Each row is a point. Each table stands for the endless flat space through its points: a line for two points, a plane for three, and so on. The two share one point or none. Which?

First:
[[  5 -14  -8]
 [  1 -12 -18]]
Second, 2 rows:
[[  9 -13 -19]
 [  1 -13 -11]]
They share: [  3 -13 -13]

First (2 x 4):
[[12 27 29 22]
 [22 -3 -1 -8]]
Second:
[[ 9 20 11 -1]
 [25 19  4 13]
 [ 9 17 22 17]]
They share: no point

First:
[[  3  -8   2  14  34  36]
 [ -8 -23   6  30  15  32]
 [  9 -21   5  34  24  31]
 [ -1  -9   5  10  18  17]
 [ -5 -36  -6   8  -2  15]]
Second, 2 rows:
[[  5 -14  -6  -3   7  17]
 [ -7  -4 -16 -15   5  25]]
They share: no point

First (5 x 9):
[[  1  16  -9  19  17  -3  -9  17  21]
 [  2  10 -12  21  13   3 -12  20   7]
 [-14  11 -27   7 -12  25 -31  -9   8]
 [-12 -14 -36  16  -6  -7 -29  -1  12]
 [  8  31   3  17  16  14  -8  17  11]]
Second, 3 rows:
[[  7   3 -26  18  41  -2 -12  17   2]
 [-20   9 -12  32   3 -16   4  24  33]
 [ 18  13 -12   4  15  12 -32  10   7]]
They share: [ -2   9 -15  20  15  -4 -11  18  18]

First:
[[ -5 -26  23  14  17  -2  25 -14 -16 -13   9]
 [  9   2 -11   2 -27   2  29  14 -10  11 -21]
 [  9  -4 -13   1 -18   0  29  12  -9   7 -14]
 [  9 -16 -23 -16   4  -8  20  24 -15   4  14]
 [  3 -19   8  16   1   2  32 -17  -2  -6 -12]]
Second, 4 rows:
[[ -4  -7  12 -28  22  -4  25  14 -22  -1   9]
 [-20   4  -6   0 -13  -3  12  27 -11   5  15]
 [ 20 -22   0  -1  -8  -1   1  -4 -16   5  -3]
 [  8 -12   4  -9   0  -7  11   6 -10   3   7]]
They share: no point

First (4 x 12):
[[  2   0   3 -13 -13 -19  32 -21 -13  19   5 -10]
 [ -4  18   6 -18 -29   5  11  12 -17   1   0  12]
 [ -7   3 -15  -9 -14  11   5  12 -26  10  -9   0]
 [-12  10  15 -21  -3   9  14   9   5 -19  33 -46]]
Second, 5 rows:
[[-16  12  10  -8 -15  10  20   5  -1   2   2 -19]
 [  6   6  -6 -29   2  -4  12  10  -6 -14  17   8]
 [-13  -7  26  10 -39   4  19  10 -27   0  -3 -37]
 [ -8  -2   1 -18  -6  -1  10   0  -3   7  12  -8]
 [-12   6 -25 -31   5   7  -4 -11  -8  29  21 -19]]
They share: [ -7   7   1 -15 -12   5  13   6 -12   0   9 -16]

First (5 x 14):
[[-15  30  -8   3  12  22  20 -25 -43   0   6 -12 -46 -24]
 [-18  14 -11  -7   4   0  28 -18   0 -17  29   3   1  22]
 [-34  22  -7 -15  28   4  30 -36 -20 -21  19  -3 -35  -6]
 [-11   0 -32 -32   1  34  -2 -30  -7 -42   1 -24 -16 -14]
 [  4  17 -19   3 -13  27  11  -9 -23  -4   9 -11 -12  -3]]
Second:
[[-18  22  17 -24  -5  22  25 -22 -31 -29   0 -13  -6   0]
 [  9   8 -51   4   0   9  14 -12  11  -4  34  10  -6  15]
 [-20 -16 -40  -4 -23   8  -6  -2  -8 -19  16 -11   3  15]
 [-44 -10 -11 -25   8  33   4 -17 -35 -40 -19 -27 -19 -22]
 [-11 -12 -34   4 -10  25   5 -20 -22 -24  -8 -20   3 -12]
 [-26   9 -33 -24  31  37  19 -10 -11 -27  12 -10 -40  -3]]
They share: [ -7  12 -20 -10  -1  18  18 -16 -11 -18  15  -4  -8   6]

First, 3 rows:
[[ 15 -20 -23 -22  17  24  15   4 -15  29 -22   1  -7  -8  -2 -13 -21 -19]
 [ 17 -20 -27 -24  13  14  13  -6  -5  19  -4 -13 -15  -6   4 -15 -19  -7]
 [ 16 -17 -19  -8   6  10  -1 -13  -1  12  -1 -21 -20  -4  -2 -17 -11   2]]
Second:
[[ 23 -10 -23   0   0  19   8 -10 -13  26   0 -27 -24 -18  -4 -21 -23   9]
 [  5 -22 -17 -12  18   7 -16  -4  -1   2 -30  -9 -12   6 -10 -15 -11 -21]]
They share: no point
